Each row is a point. Examples show where two turns around zero, p and q, send a point. Where does a point land after both, in the order given? Backwards means that the second turn is done in reverse. Each puzzle has new turns, and all numbers are rounded.

Turn p:
| -0.63 |  0.08 | => | -0.57 | -0.28 |
| 0.45 | 0.18 | => | 0.28 | 0.40 |
|  0.19 | -0.26 | => |  0.30 | -0.11 |
Turn q:
| -0.01 |  0.05 | => | 0.00 | 0.05 |
|  0.06 | -0.51 | => | -0.08 | -0.51 |
| 0.51 | 0.12 | => |  0.52 | -0.03 |
| -0.56 |  0.35 | => | -0.44 |  0.49 |
Where do these land?
q, then p: |  0.21 | -0.25 | => |  0.27 | -0.18 |
p, then q backwards: | 0.36 | 0.11 | => | 0.15 | 0.34 |
p, then q: | -0.03 |  0.54 | => | -0.19 |  0.51 |
p, then q: | -0.54 | -0.40 | => | -0.40 | -0.54 |

Turn p:
| -0.14 |  0.46 | -0.66 | => | 0.77 | 0.23 | 0.13 |
| 0.09 | 0.09 | 0.63 | => | -0.36 | -0.52 |  0.10 |
| -0.36 |  0.00 | -0.27 | => | 0.15 | 0.33 | 0.26 |
|  0.16 |  0.03 | -0.06 | => |  0.08 | -0.04 | -0.15 |
|  0.25 | -0.59 |  0.35 | => | -0.64 |  0.02 | -0.35 |
Turn q:
| -0.07 |  0.62 |  0.18 | => | 0.51 | 0.36 | 0.18 |
| -0.15 | -0.38 |  0.47 | => |  0.19 | -0.53 | -0.27 |
|  0.18 |  0.03 | -0.16 | => | -0.16 |  0.18 | -0.04 |
| -0.10 | -0.16 | -0.87 | => | -0.74 |  0.12 |  0.48 |
|  0.15 | -0.11 |  0.37 | => |  0.18 | -0.12 | -0.35 |
Where do these land?
p, then q: | -0.34 |  0.28 | -0.41 | => |  0.26 |  0.34 | -0.42 |
p, then q: | 0.46 | 0.47 | 0.14 | => | -0.57 | -0.19 | -0.30 |
q, then p backwards: | -0.42 | -0.27 | -0.18 | => | -0.15 |  0.22 |  0.46 |
p, then q: |  0.48 | -0.52 | -0.02 | => | -0.32 |  0.13 |  0.62 |
q, then p: | -0.18 |  0.04 |  0.47 | => | -0.06 |  0.03 | -0.50 |

Turn p:
|  0.24 |  0.00 | -0.54 | -0.32 | => | -0.51 | -0.13 | -0.28 | -0.30 |
| -0.12 | -0.17 |  0.72 |  0.32 | => |  0.70 | -0.06 |  0.33 |  0.25 |
|  0.29 | -0.37 |  0.18 |  0.35 | => |  0.47 | -0.30 | -0.25 |  0.03 |
| -0.41 |  0.10 | -0.13 | -0.03 | => | -0.25 |  0.17 |  0.12 |  0.30 |
|  0.01 |  0.42 | -0.36 |  0.51 | => |  0.00 |  0.56 | -0.49 |  0.12 |
|  0.00 |  0.02 |  0.12 | -0.82 | => | -0.40 | -0.24 |  0.56 | -0.39 |
Turn q:
|  0.16 | -0.24 |  0.19 |  0.35 | => | -0.33 | -0.09 |  0.35 | -0.05 |
|  0.44 |  0.04 | -0.77 |  0.05 | => |  0.57 | -0.27 |  0.35 |  0.51 |
| 0.04 | 0.37 | 0.06 | 0.08 | => |  0.23 |  0.04 |  0.07 | -0.30 |
| -0.27 |  0.40 |  0.03 |  0.24 | => |  0.19 |  0.39 |  0.11 | -0.30 |
| -0.81 | -0.28 |  0.40 | -0.53 | => | -0.50 |  0.46 | -0.85 |  0.01 |
|  0.44 | -0.29 |  0.09 | -0.19 | => | -0.16 | -0.53 | -0.02 |  0.12 |
Where do these land?
q, then p backwards: |  0.85 | -0.18 |  0.05 |  0.84 | => | -0.34 | -0.31 |  0.62 | -0.93 |
q, then p: | -0.21 |  0.32 |  0.10 |  0.41 | => | -0.02 |  0.22 |  0.39 | -0.35 |
q, then p: | -0.21 |  0.36 |  0.10 | -0.35 | => | -0.40 |  0.01 | -0.23 | -0.31 |
q, then p: | -0.05 |  0.10 | -0.27 | -0.64 | => | -0.14 | -0.09 | -0.68 | -0.10 |
p, then q: | -0.13 | -0.49 |  0.06 | -0.42 | => | -0.64 |  0.07 | -0.05 |  0.16 |
q, then p backwards: | -0.23 | -0.12 | -0.24 |  0.42 | => | -0.41 |  0.33 |  0.17 | -0.03 |
q, then p: | -0.02 |  0.00 |  0.19 | -0.26 | => | -0.28 | -0.10 | -0.11 |  0.07 |

Turn p:
| -0.33 |  0.32 |  0.04 |  0.40 | -0.16 | -0.17 | => |  0.15 |  0.32 | -0.23 |  0.35 |  0.34 | -0.10 |
|  0.29 |  0.33 | -0.06 |  0.57 |  0.10 | -0.42 | => | -0.21 |  0.02 | -0.18 |  0.19 |  0.42 | -0.64 |
|  0.29 |  0.36 | -0.40 | -0.41 |  0.04 |  0.59 | => |  0.61 | -0.62 |  0.19 | -0.11 | -0.27 | -0.09 |
| -0.41 | -0.35 | -0.37 | -0.40 | -0.35 | -0.08 | => |  0.02 |  0.22 |  0.33 |  0.39 | -0.52 |  0.37 |
| -0.06 |  0.16 |  0.31 | -0.34 | -0.29 |  0.53 | => |  0.49 | -0.06 | -0.32 | -0.28 | -0.29 |  0.32 |
| -0.42 | -0.70 |  0.28 |  0.07 |  0.50 | -0.32 | => | -0.69 |  0.32 |  0.32 | -0.14 |  0.33 |  0.54 |
|  0.35 |  0.35 |  0.38 |  0.02 |  0.55 | -0.44 | => | -0.50 | -0.50 | -0.40 | -0.07 |  0.45 | -0.16 |
|  0.29 | -0.46 | -0.18 |  0.10 | -0.39 |  0.30 | => |  0.12 |  0.31 |  0.28 | -0.34 | -0.46 | -0.25 |
Turn q:
| -0.23 | -0.58 |  0.45 |  0.02 |  0.29 | -0.07 | => | -0.22 | -0.12 |  0.11 | -0.10 | -0.56 |  0.53 |
| -0.13 |  0.48 | -0.18 | -0.34 |  0.14 | -0.03 | => |  0.22 |  0.38 |  0.02 |  0.39 |  0.04 | -0.26 |
|  0.22 |  0.67 | -0.24 | -0.47 | -0.60 | -0.38 | => |  0.38 | -0.28 | -0.07 |  0.67 |  0.42 | -0.64 |
|  0.46 | -0.25 |  0.10 |  0.23 |  0.54 | -0.10 | => | -0.69 |  0.10 |  0.32 | -0.11 |  0.06 |  0.19 |
|  0.09 |  0.96 |  0.08 | -0.31 | -0.75 | -0.19 | => |  0.79 | -0.31 |  0.24 |  0.50 |  0.44 | -0.65 |
| -0.03 | -0.33 |  0.12 |  0.03 |  0.12 |  0.36 | => | -0.13 |  0.05 | -0.02 | -0.38 | -0.33 |  0.04 |
| -0.14 | -0.23 |  0.09 |  0.60 |  0.44 | -0.04 | => | -0.23 |  0.22 |  0.14 | -0.32 |  0.11 |  0.64 |
| -0.33 | -0.41 | -0.54 |  0.00 | -0.42 |  0.08 | => |  0.12 | -0.15 | -0.83 | -0.16 | -0.01 |  0.04 |
|  0.08 | -0.31 |  0.12 |  0.24 |  0.24 |  0.37 | => | -0.24 |  0.11 |  0.09 | -0.49 | -0.18 |  0.12 |
Where do these land?
q, then p: | -0.20 | -0.14 | -0.08 |  0.17 | -0.72 |  0.18 | => | -0.30 | -0.27 |  0.47 | -0.14 | -0.47 | -0.15 |
q, then p: | -0.36 | -0.37 |  0.15 |  0.14 |  0.36 |  0.07 | => |  0.59 |  0.01 | -0.10 | -0.06 | -0.26 |  0.11 |
q, then p: | -0.25 |  0.13 |  0.18 | -0.03 |  0.15 | -0.49 | => |  0.26 |  0.22 | -0.02 | -0.38 |  0.26 | -0.21 |
q, then p backwards: | -0.43 |  0.30 | -0.04 |  0.16 | -0.40 |  0.30 | => | -0.04 |  0.32 |  0.08 |  0.17 | -0.17 |  0.62 |
q, then p backwards: |  0.35 | -0.34 |  0.07 | -0.75 |  0.28 |  0.34 | => |  0.61 | -0.35 | -0.21 | -0.11 | -0.47 | -0.48 |
p, then q: | -0.35 |  0.19 | -0.39 |  0.20 |  0.10 | -0.41 | => | -0.02 |  0.16 |  0.32 | -0.25 |  0.28 |  0.51 |
q, then p backwards: | 1.22 | 0.23 | 0.12 | 0.11 | 0.23 | 0.01 | => |  0.45 | -0.43 | -0.42 |  0.51 |  0.74 | -0.49 |

Turn p:
|  0.48 |  0.20 | -0.54 |  0.26 |  0.17 | -0.05 | -0.35 |  0.59 | => | -0.64 | -0.54 |  0.22 |  0.52 |  0.02 | -0.19 | -0.12 | -0.25 |
|  0.42 | -0.22 | -0.07 |  0.00 | -0.47 |  0.02 |  0.02 | -0.39 | => |  0.62 | -0.21 |  0.01 |  0.25 | -0.14 |  0.07 | -0.29 | -0.06 |
| -0.21 | -0.31 |  0.63 | -0.22 |  0.18 | -0.30 |  0.22 | -0.01 | => |  0.05 |  0.62 | -0.23 | -0.23 |  0.34 |  0.36 | -0.14 |  0.07 |
| -0.52 | -0.05 |  0.03 | -0.47 | -0.24 |  0.48 | -0.35 |  0.31 | => | -0.13 | -0.49 | -0.32 | -0.78 |  0.06 |  0.08 |  0.11 |  0.03 |
| -0.09 |  0.38 | -0.24 | -0.10 | -0.45 | -0.39 | -0.24 | -0.54 | => |  0.58 | -0.25 |  0.27 |  0.08 |  0.33 | -0.43 |  0.12 |  0.37 |
| -0.29 | -0.07 | -0.13 |  0.17 | -0.08 | -0.10 |  0.45 |  0.23 | => | -0.14 |  0.20 |  0.48 | -0.24 | -0.15 |  0.18 | -0.02 |  0.01 |
| -0.20 | -0.39 |  0.19 |  0.32 |  0.60 |  0.04 |  0.11 | -0.08 | => | -0.21 |  0.66 | -0.16 | -0.09 | -0.13 | -0.12 |  0.01 | -0.41 |
|  0.31 |  0.70 |  0.37 |  0.14 | -0.67 |  0.19 | -0.48 | -0.49 | => |  0.47 | -0.44 | -0.40 |  0.28 | -0.17 | -0.46 | -0.19 |  0.87 |
|  0.10 | -0.25 | -0.23 | -0.10 |  0.96 |  0.10 |  0.63 |  0.39 | => | -0.60 |  0.47 |  0.12 |  0.20 | -0.14 |  0.53 |  0.51 | -0.64 |
Turn q:
| -0.04 | -0.81 | -0.22 |  0.17 |  0.40 | -0.08 | -0.59 | -0.35 | => | -0.14 |  0.05 | -0.10 |  0.16 |  0.48 | -0.53 | -0.35 |  0.82 |
|  0.27 |  0.25 | -0.54 |  0.37 | -0.14 |  0.40 | -0.26 | -0.21 | => |  0.24 |  0.18 |  0.06 |  0.73 | -0.15 |  0.28 | -0.33 |  0.16 |
|  0.15 |  0.24 | -0.30 |  0.79 | -0.21 |  0.28 | -0.27 |  0.06 | => |  0.17 |  0.25 |  0.36 |  0.80 |  0.05 |  0.02 | -0.30 | -0.20 |
|  0.02 |  0.20 |  0.24 | -0.65 |  0.00 | -0.11 | -0.11 | -0.08 | => |  0.01 |  0.12 | -0.34 | -0.40 |  0.03 |  0.32 |  0.38 |  0.10 |
| -0.44 |  0.00 |  0.53 | -0.20 | -0.24 | -0.31 |  0.06 |  0.13 | => | -0.38 | -0.07 |  0.00 | -0.44 |  0.35 |  0.06 |  0.29 | -0.37 |
| -0.03 | -0.01 |  0.86 | -0.43 |  0.43 | -0.22 |  0.38 | -0.03 | => | -0.12 | -0.06 |  0.26 | -0.87 | -0.10 | -0.13 |  0.65 |  0.09 |
|  0.16 | -0.21 |  0.40 | -0.34 |  0.07 | -0.37 |  0.10 |  0.57 | => |  0.24 |  0.08 | -0.19 | -0.65 |  0.13 | -0.38 |  0.19 | -0.32 |
|  0.10 | -0.31 |  0.50 | -0.37 | -0.32 | -0.14 |  0.49 |  0.00 | => |  0.07 | -0.32 |  0.13 | -0.81 |  0.11 |  0.18 | -0.05 | -0.17 |
|  0.00 |  0.60 | -0.67 |  0.20 | -0.04 | -0.14 |  0.33 | -0.17 | => |  0.14 | -0.46 | -0.14 |  0.68 | -0.43 |  0.23 |  0.16 | -0.17 |
| -0.20 |  0.05 | -0.79 |  0.46 |  0.05 |  0.70 | -0.14 |  0.09 | => | -0.23 |  0.24 | -0.04 |  0.80 | -0.47 | -0.04 | -0.64 |  0.05 |
Where do these land?
p, then q backwards: |  0.17 |  0.10 |  0.00 | -0.21 |  0.65 | -0.01 |  0.41 |  0.22 | => | -0.41 |  0.64 |  0.16 | -0.04 | -0.08 |  0.10 | -0.29 | -0.11 |
q, then p: | -0.05 |  0.53 |  0.04 | -0.28 |  0.35 | -0.27 | -0.25 |  0.39 | => |  0.23 |  0.06 |  0.65 |  0.25 | -0.22 |  0.16 |  0.35 |  0.20 |
q, then p: | -0.12 | -0.08 |  0.20 |  0.57 | -0.48 |  0.34 |  0.16 | -0.96 | => | -0.48 |  0.35 | -0.87 | -0.52 | -0.36 | -0.05 | -0.39 | -0.05 |
p, then q: |  0.23 | -0.59 |  0.06 |  0.33 |  0.01 |  0.13 | -0.66 | -0.30 | => |  0.30 | -0.24 | -0.31 |  0.53 |  0.53 |  0.06 |  0.09 |  0.49 |
p, then q: | -0.10 |  0.34 | -0.59 | -0.26 |  0.08 | -0.41 |  0.31 |  0.27 | => | -0.34 | -0.01 |  0.60 | -0.54 | -0.19 | -0.23 |  0.16 | -0.02 |
p, then q: |  0.05 | -0.36 |  0.27 | -0.58 |  0.06 | -0.30 | -0.37 |  0.12 | => | -0.04 |  0.16 | -0.20 |  0.21 | -0.41 | -0.26 |  0.03 |  0.66 |
q, then p: | -0.19 |  0.03 | -0.20 | -0.25 | -0.24 |  0.42 | -0.17 |  0.11 | => | -0.02 | -0.39 | -0.02 | -0.19 | -0.14 | -0.38 |  0.22 |  0.09 |
q, then p: | -0.37 |  0.04 |  0.04 | -0.01 |  0.35 | -0.29 |  0.25 |  0.60 | => |  0.55 |  0.24 |  0.50 | -0.07 |  0.37 | -0.02 |  0.10 |  0.08 |
p, then q: |  0.39 |  0.00 |  0.18 |  0.70 | -0.80 |  0.38 |  0.33 | -0.46 | => |  0.72 |  0.43 |  0.00 |  0.11 |  0.74 |  0.30 | -0.40 | -0.52 |
